Every row gives one point. To make a cloud, some directions were put in groups of two or more. Within a group, all points are equally far from the middle, so they leave a hole (a ring in 2 directions, a hollow ball in 3). The other directions are filled evenly. Then the cloud was stretched, turned, moved and blurred a little. How many holes are there, and how many directions does each take, smallest first?

Cloud (20 x 3):
[[-19  16  37]
 [-18  36 -65]
 [  7  -4  76]
 [ 11  -7  76]
 [  4  45  -7]
 [  6 -19 -18]
 [-22 -12  42]
 [ 23  61  65]
 [ 25  31  72]
 [ 32  65  12]
 [-37  49  38]
 [ -3  56  -1]
 [ 16  41 -23]
 [ 27  85  -8]
 [ 50  48 -37]
 [  5   7  34]
 [ 52   6  -8]
 [ 17  20  66]
 [ 16  18  77]
 [-66  13  24]]
Holes: 0

Cloud (32 x 4):
[[ 42 -34 -23 -73]
 [ 55 -55 -16  18]
 [ -4  15 -75  16]
 [ -9   7  22 -42]
 [-27 -44  10  -7]
 [ 22 -31 -42 -79]
 [-22  51 -58   4]
 [ 20 -14 -36 -71]
 [ -1 -21 -50 -32]
 [ -7 -23 -29 -12]
 [ 25  33 -37 -38]
 [-42 -14 -63  15]
 [-40   3 -67 -83]
 [  0 -56   8 -16]
 [ 30  41 -20   0]
 [ 27 -17 -16  36]
 [  7  -3 -69 -45]
 [-25  14 -29 -63]
 [ 27 -64 -48 -61]
 [  7  37  -7 -16]
 [-16 -20 -49 -82]
 [-21  -4  13  -9]
 [ 42  19 -53 -76]
 [-19  18 -68 -46]
 [ 49 -57   1 -61]
 [ 36   9   6   1]
 [-46 -51 -49 -69]
 [ 68  19   1   6]
 [ 36  31 -66 -11]
 [ -3 -59 -62  28]
 [ 57  17 -18 -22]
 [ 34 -41  18 -55]]
Holes: 0

Cloud (56 x 6):
[[ 42   9  42  60 -22  45]
 [ 23  -9 -42  17   7  88]
 [-14  46  35 -10  73  40]
 [ 14  20  57 -48  15  24]
 [-19 -45 -20  -9  30 -51]
 [ 31 -39  30  46 -38  48]
 [-15   2  53  -9  74  51]
 [ -6  11  39  27  27  99]
 [-58  19  10  23  60 -42]
 [-41 -44  19  69  42  58]
 [-45 -43 -17  89  24  21]
 [-54 -55  19  18 -18  65]
 [  9   7  53  72 -14  48]
 [ 53  25 -43  65  -2  32]
 [ 12  58  48  23  -8 -27]
 [-59  -3 -25   9  55 -41]
 [-39  11 -74  24  18  58]
 [ 22  55  28  45 -42  34]
 [ 22   2 -63  61 -39   3]
 [ 54  17  17  57 -24  53]
 [-77  17  12   5 -46   3]
 [ 38  24 -19  47  26  81]
 [-41  10  64  19 -41  16]
 [-65  -5  -1  -3  39 -48]
 [ 30  58  34  47  29 -22]
 [ 45 -14  -1 -10 -59  30]
 [-32   9  45  60  10  82]
 [ 15 -26  67  -7  -3 -23]
 [-11  67  19  26 -43 -12]
 [ -1  34  57  17 -41  50]
 [ 23  35  42  81  22  18]
 [ 27  31 -24  -4 -63  41]
 [-10  35  59  -3  65 -13]
 [  8 -45 -55  72  14  17]
 [ 12 -56  21  47 -44  27]
 [-31  56 -10  -7  20 -50]
 [  5 -31 -28 -37 -50  13]
 [ 12  -8 -40 -17 -65   2]
 [ 44 -15 -48  35   7 -38]
 [-14  40  32  88  20  -9]
 [-38  15  63   2   1 -37]
 [ -8 -25 -38 -54 -11  23]
 [-51 -43  31   4  71  32]
 [  1 -53  23 -23 -42  37]
 [-52   5 -42 -21 -51  10]
 [ 16  22 -31 -57  12   6]
 [-34 -57   3  71  23  56]
 [ 30  37  17 -53  -7  15]
 [-22 -42 -26  68  37 -33]
 [-77  -7  -5  17  70  -6]
 [-37  31  65  -7 -21  -7]
 [ 44 -10 -20  10  69  34]
 [ -4 -52  41 -18   0 -33]
 [-18  47  39   9 -26  77]
 [-17  57  25  39  19 -47]
 [-15 -38 -61  15  20  66]]
Holes: 2 (3, 3)

Cloud (78 x 8):
[[  28   18   66   66  -21    6  -26   42]
 [ -56  -11 -116   41   21  -10   30  -47]
 [  44  -35   59   -6    2   19    5  -10]
 [   5  -15   -5  -55   77  -18   82  -31]
 [  56   -1    5  -22   62  -42   40  -10]
 [  28   -4  -54  -20  -33   43   32   40]
 [  -1  -38   -6   30    2  -76   59   37]
 [  39   50  -13    8   69   26   28   19]
 [ -56  -21   44  -53  -36    4   69   15]
 [  16  -26   13  -18   47   18   -4   14]
 [ -22  -38   -7  -24  -18  -45  -54   17]
 [  43   10    4  -10   19  -29   70  -18]
 [ -32   72    4  -33   58   -3    6   11]
 [  71   26   28   35   29   29    8   23]
 [  31  -21  -31   59   28   11  -17   -1]
 [  -9  -78  -27  -47  -54  -37  -18   26]
 [ -16  -24  -43   38  -37   37   26   16]
 [   0  -18  -99   28   21   12   15   13]
 [ -51  -52   26   60   56   56  -16   19]
 [  12   47  -30   46   78   62   26  -13]
 [ -56  -46  -30   43  -21  -57  -18  -19]
 [ -32  -74   -7  -32    2  -38   32  -62]
 [  57  -48  -18   29  -51  -11   43   59]
 [ -57   12    8   31   38  -58   46  -37]
 [  30    5   19  -49   21  -34   70   13]
 [ -51   -8  -73    3  -59  -63    4   15]
 [ -32  -41  -25  -19  -41  -35  -45   15]
 [  21   -7  -34  -32   16   45  -17   39]
 [ -50  -14  -12   63  -34   46  -67   -6]
 [ -25  -14  -57  -16    2   15    6   73]
 [ -60   25  -12  -13  -16   59   69    2]
 [ -19  -21  -45   28   64   13  -40    1]
 [ -61   46   22  -11  -45    8   25    2]
 [ -36  -45    9  -37   -7   58   20   -3]
 [ -58   34  -69   -4  -14   22   -9  -32]
 [ -10  -48   22  -37   61  -59   56   21]
 [ -49  -65    1  -14   43   -7   37    8]
 [   6   41  -27   58  -10   26   -7   51]
 [ -38   -9 -116  -50   52  -17   42  -46]
 [  45  -98   -9  -52  -50  -42    7   56]
 [ -43   12   25   34  -28  -50   -7   -4]
 [  36   -4    4   13   46  -37   51   11]
 [  52  -45  -52  -31  -43   40   18   11]
 [   3  -45   11   14   -3   35  -43  -24]
 [   2   -9  -83  -44   19  -30   35   75]
 [ -20  -32  -10   50  -36  -47  -36   29]
 [  36  -47  -32   25  -63  -23   34  -27]
 [   3  -18   63   72  -36  -48    9  -21]
 [  40  -45   50   58   61   17  -34    8]
 [ -16  -17  -22   47  -64   -2   24   41]
 [   3   -4  -60  -54   51   36  -56    0]
 [ -42   30  -26   53  -46   51  -50   37]
 [  36  -50  -54   48   33  -59   37  -42]
 [  -5   41   -2  -16   41   48  -20   75]
 [ -17   49  -46   56   59    4  -19  -11]
 [ -52   -7   38  -29   48    2   11  -32]
 [  32   56  -46   -5   31  -51  -14   33]
 [  50  -66  -32  -41   20  -18   25   58]
 [  37  -22   -5   45  -54  -49   32   13]
 [  11   19  -46  -21  -83  -65   38   28]
 [ -29  -51  -29  -33  -35   86  -51   29]
 [ -21  -47   29    5  -41  -47  -40  -18]
 [  27  -33  -34   35   50    9   37   32]
 [  17  -28  -21  -29   44   25    4    8]
 [  74  -45  -61   29   18   17   34  105]
 [  22   50  -19   35   12  -47   21  -41]
 [  24  -67  -18  -18  -12   29  -49   67]
 [ -49   66   -5  -53  -11   47  -41  -31]
 [  23  -13  -69  -43  -16   25   33  -34]
 [  29   17   14  -54  -31   -5   85  -23]
 [ -13  -16  -26  -43   36    6  -24  -32]
 [ -16  -16  -59  -37    0  -23   16  -36]
 [  37  -31   61  -13  -47  -10   41  -44]
 [ -40   31  -51   50  -32    5  -53  -43]
 [   5   42  -30  -55   43  -34  -18   72]
 [  -5  -16   48  -27  -32   70  -38  -25]
 [ -91  -21   15   17  -36  -46   17  -61]
 [ -54   60  -34   29  -48  -47   58  -17]]
Holes: 0

Cloud (107 x 9):
[[ 52 -34  27  23 -64  -4   0 -45  29]
 [ 22  23 -13  19  35 -14  95 -14 -19]
 [  9  42  24  72  -1 -25 -31 -57 -68]
 [-34 -59 -49 -22   6  -8   6 -68  -6]
 [ 28  17  62 -46 -34 -27 -33   2 -18]
 [-22  28 -47  25 -65 -42  35  23 -29]
 [-55 -16 -37 110  -8 -17   9  -7  31]
 [ -8  34   2  37 -90  21  -3 -22 -41]
 [  7  35  32  47 -40 -12 -11 -79 -19]
 [ 46  10 -55  -5   4 -13   7  29  45]
 [-67   7 -11  41  -5  30 101 -30  -5]
 [ 18 -28  13  89 -31 -71  30  13  -8]
 [ -1   5 -20 -22  66  -3 -42 -48 -27]
 [-49  25  19  85   6   7  61 -45 -15]
 [ 24  -1  62 -31 -12  24  31  18  44]
 [-58   8 -34 -87 -45 -18  11   7 -34]
 [-29  34 -17  47 -12  24  58 -85 -12]
 [  5  33  38  40 -57  62  21  -6  30]
 [ 60 -12 -20  37 -63 -31   9 -22 -36]
 [-42  16 -74   5 -13 -56  32  19 -29]
 [-18 -27 -83 -44 -26  -1  35 -43  17]
 [-68  27 -65 -54  -1  17  57  -2  15]
 [ 43 -20 -34  23 -16  18 -35  27  17]
 [ 15 -40 -25  -8 -26  -6 -34 -36  62]
 [-66  19 -33 -46 -20  -3 -45   6  11]
 [ 20   4 -37  27  59 -20  54   7 -32]
 [ 21 -18 -10  26 -84 -74  16  -2  -4]
 [ 31  15  -1  69  37 -11 -35 -37 -74]
 [-37  43 -17  33  44  57 106   1  46]
 [-61  34 -60  85  17 -13  35   7  22]
 [-70 -41 -35 -12  50 -13  -8  23  -5]
 [-14  41  38  -7 -90  11   8 -17   5]
 [  5   7 -31  15 -44 -35  -6  67 -53]
 [-52   7  51  78 -46  14  56  36  41]
 [-12  16   7  61  39  56  64 -54  13]
 [-13 -32 -63   6 -34 -56  45 -61  22]
 [-22 -45   5  14 -93  20  71  -8  28]
 [-57 -35  13  25 -43 -78 -21  -1 -51]
 [  7  74 -14  11  28 -57  32   4  -2]
 [-43 -31  50  35 -58  15 -23  47 -52]
 [ 57 -22 -33  11 -48   2  25 -52  35]
 [-32  44 -81  41 -38 -29  49  -1  23]
 [-33  43 -16 -26  77  32  52 -26 -13]
 [-57   6  24 -21 -79 -29  31  26   1]
 [-16  27  19  18 -73  46 -15  21   6]
 [-74  36  24 -47 -35 -28   7  25 -17]
 [ -3 -30   8 -29 -41 -68 -35   4  17]
 [ 24  23  50  73 -20 -35  27 -38 -63]
 [ 26  47  77  26 -36   3 -12  31 -47]
 [ -6  -6  21 -57   8 -46 -10 -34  22]
 [-22  40   0  71 -10  21  76 -45 -26]
 [-33  44 -30   6 -37   8 -41  34  21]
 [-23 -52 -13  41   6  59 -11  39   7]
 [ -6  82 -49  49 -20 -10  27 -31   9]
 [-66  61   3 -25 -18 -48 -17  -5  -8]
 [-58  30  42  61  -3  10   4  51  36]
 [ 30  66  26  25 -60   3  13   3  45]
 [-55   3  33 -34 -73   2  32  29  -1]
 [-27  32   3 -44 -60  47   9  25 -25]
 [-35   4  37  63 -78   3   8   2 -60]
 [-57  18  36  46 -61 -41 -45   5 -53]
 [-42  48 -16  74 -39 -31   2 -46  44]
 [-57 -47 -42   4 -33  52  58 -63  44]
 [ -1 -45  29 -45  -4 -11 -35 -11  27]
 [-28  76 -41  13 -34 -32  37 -40 -22]
 [ 29  53 -16   5  49  34 -30   2 -28]
 [ 18   4  -3  10  -9 -38   3 -93  -6]
 [-59  42 -47   3  54  59  10  -9   3]
 [ 34  11  -9  12  58  52 -14  -7 -37]
 [ 38  48  12 -67   1  11   0  15 -54]
 [-18 -28 -14  28  50 -25   6  63  -3]
 [ 46  34  -1  95  13 -12 -14  -9  31]
 [-75  44 -26  -1  -2 -36  42  39  24]
 [  4  -5   3  63  50 -21  86 -29   2]
 [-25 -42 -56  37  -6  34  38 -28 -42]
 [-82 -25 -40 -34  30  56  28   3   7]
 [ -8  66  23  38   1   7  66  35 -35]
 [-77  34  12 -56 -11  -5  69  -6  21]
 [ 19 -31  11  -6 -60   2  16  62  -3]
 [  6   8 -44 -46  41 -34  27 -12  48]
 [-11  60  34 -76 -24  -7  31  -4 -62]
 [-61  11 -24  31 -33 -61  51  18 -33]
 [-40  41  47 -22  16  37  38  43   0]
 [ 11  25 -47 -36  41 -16  68 -40  52]
 [-56 -46   8 -55 -41  31  33  20  21]
 [ -2  80  15  30  23  -6  21  51 -24]
 [-51  43 -59 -48 -39 -26 -12  -9 -15]
 [ -5 -22   2   3 -15 -39  35  70 -52]
 [  2 -13 -19   0  26 -43  47  38 -73]
 [ 13   8 -54   5  43 -35  13 -56 -19]
 [-44 -55  37  51 -43   9 -46  17 -23]
 [ 22  14  -8  64  71  32  18  -2   4]
 [ 11  26  28  83  52 -25 -20   6 -44]
 [-40   6  24  38 -37  57  55 -16 -52]
 [ 10 -13 -66  40  -5 -44  86   3  13]
 [-31  -3 -45  68 -34 -57   6  -2 -59]
 [ 20  57  26   4   9 -46   7  41  22]
 [ 28  34  27   8 -45 -52  81 -37  14]
 [ -5  49  29 -34 -52  46  17   4  21]
 [-27  18  23  25  -2  21 121 -62  35]
 [-58  59 -12  -8  35  17 -44  38 -33]
 [-54  10  55 -19  28 -10  -3 -53  12]
 [-59  -9  22   9 -48 -11  43  64  46]
 [ 20  -8 -14 -61 -33 -60 -27 -31 -18]
 [-24 -66 -16 -58   6  17 -20 -49 -20]
 [ 22  16  -4 -16  15 -39 -65 -23  -5]
 [  4 -14  -2  56  40  -8  65 -68   5]]
Holes: 2 (2, 6)

Cloud (88 x 9):
[[ -33   67    1  -31  -14   -3  -39   82   57]
 [  43   27    8   53   -4   42   10   73   33]
 [ -25  -67  -12   78   -6    4  -17  -14   21]
 [ -14   36  -15   -8    6   14  -26   12  -35]
 [ -46   21   -7  -46   44   -6  -28   26   37]
 [ -23   30  -33  -23  -29  -58  -44   24   33]
 [  28   -7  103  -78  -42   -3   35   46   50]
 [  40  -44   24   23  -30    1   -3   -3   96]
 [ -35  -86   12   -9   -9   23    3   -1   50]
 [ -12  -25   54   33   75    6   54  -25  -46]
 [ -33  -47   30  -44   15   -2    7   -9  -10]
 [  52  -46   76  -14  -19   34   27  -29  -26]
 [  23   47   50  -48   14  -30    6   35  -63]
 [  31   61  -79   48  -17   51   38  -16   12]
 [  55   13   42   -1    7  -49    5   11  -35]
 [ -44   26   12  -57  -73   59   90  -21   30]
 [  18  -50   23  -24  -49    6   41  -43    3]
 [ -15   -7    3   16  -51   50   58   96  -18]
 [   7  -20    8   41   44  -55   52   36   29]
 [ -49  -69  -18  -26   -5    1  -20  -45   -9]
 [ -16   -5   31   16   23    4    2   54   77]
 [  13  -42   20   59    7   13  -33  -12  -37]
 [ -44   27  -11    2  -41  -66   23  -17   58]
 [ -50   -8   22   -5  -59   48  -48  -19    2]
 [ -59   50  -21  -13  -23   15  -30   90   29]
 [  -5   21   40  -36   12  -16  -71    3    7]
 [ -55   24    1  -15   19    7   19  -88   39]
 [ -41   27  -20   -8  -64   69   88   50   32]
 [ -67   26    1  -57  -32   40   67   36   48]
 [  20  -74  -27  -40  -22   29   41  -33   21]
 [  19  -21  -25  -81  -14  -40   56  -45   -5]
 [  72   21   44  -20   -1  -12   30   -4   21]
 [   0    5   64   41   45  -67    5   22   56]
 [ -25   18  -25   16  -29   68   72   38    0]
 [ -59   22   30  -35    2   16   18  -22  -24]
 [ -13  -15  -34    1   51   50   37  -70   -7]
 [ -26   66   48   -2  -58  -48   -9   28   39]
 [ -75   47  -13  -77   -4  -11    3  -47   25]
 [  25   50  -58  -39  -79   40   25   13  -18]
 [ -81    5   -2  -34   -5   41   34  -40   -8]
 [ -36  -29    4  -63  -31   60   86   15   30]
 [ -32    8   30  -52  -52  -11   39  -35   38]
 [ -28    7   76   36   89    6   31   -3  -23]
 [ -38  -22   -3   13  -20   -7  -72   52  -29]
 [  14   -6  -31   41  -24  -68   47  -10   42]
 [   5   -1   14   -1  -45   -8  -25    4   94]
 [  -3   38   75   27   15   34   48   28   45]
 [ -75   65  -23   32  -21  -11   -4  -33   38]
 [  31    1    6   52   12   24    9   -7  -37]
 [ -47  -68   -2   50  -58   13   15  -58   74]
 [ -27    0    2  -13  -41   26   11  113   12]
 [ -30  -55  -33   29   82  -35   24  -32   24]
 [   7  -17  -64  -53  -35   19   59   75   29]
 [   2    7  118    1   49   14   39  -13  -48]
 [ -73   84  -25  -35  -41  -49   -1   22   49]
 [  47   20  -53   27  -16   36   31   26    3]
 [ -10   11   38  -50  -43   46  -51   40   47]
 [  35   52   47    3  -20  -70  -18   42   36]
 [ -27  -59  -11  -12  -54    7  -15   92   72]
 [ -43  -37   47  -17   29  -21    6  -20  -45]
 [ -15   23    3  -76   46    2    6   37  -11]
 [ -42   26    4  -17   18   12   44   45   76]
 [  12  -60   18   -4    1   33  -58   42  -15]
 [  44   12   70  -75  -44   57   13   27   25]
 [  -8  -38  -35    8   33   -9   64   20   68]
 [  10   -7  -11   53  -32   -9  -33  -24   41]
 [-103   38  -39  -20   -1   -5  -19   23  -11]
 [ -57  -49   29   -6  -30  -39   15   28  -22]
 [ -24   -7   24    9   -6  -74  -27  -44   77]
 [ -20  -30  -42   42   20  -35   29   50  -13]
 [ -60  -38   14  -30  -14  -13  -12   32   24]
 [ -13  -47  -64  -37   -6   56    1   61   32]
 [ -34  -50  -58   62  -22   35   26    2   -1]
 [ -52   -2  -21   13  -81   31  -22   -6   22]
 [  -9   45   43  -28  -68   24  -50   75   98]
 [  27  -21  -16  -30    0   30   30  -16   -3]
 [   6    3   -6   11  -26   20   48   72   59]
 [  26  -25   33  -51  -31   49    8   45    2]
 [ -25  -29   80    5   46   22  -17  -13  -14]
 [ -74  -32   -2  -42  -68   31   39  -59   27]
 [  15  -52   -4   -2  -11   -6   55  -96   -7]
 [ -24   26   45   10   76    9    2   31   69]
 [  57   -6  -32  -12  -17    2   -6   46   -4]
 [  42  -14  -48   10   -5   21   46  -42   37]
 [  -7  -58  -50  -27   27   56  -17   10   42]
 [  23  -31   72   68  -20  -21  -12   -9   -2]
 [  43  -18  -20  -19  -32  -38   38   23   39]
 [  63  -13   50   -5   43  -30    5   45  -19]]
Holes: 0
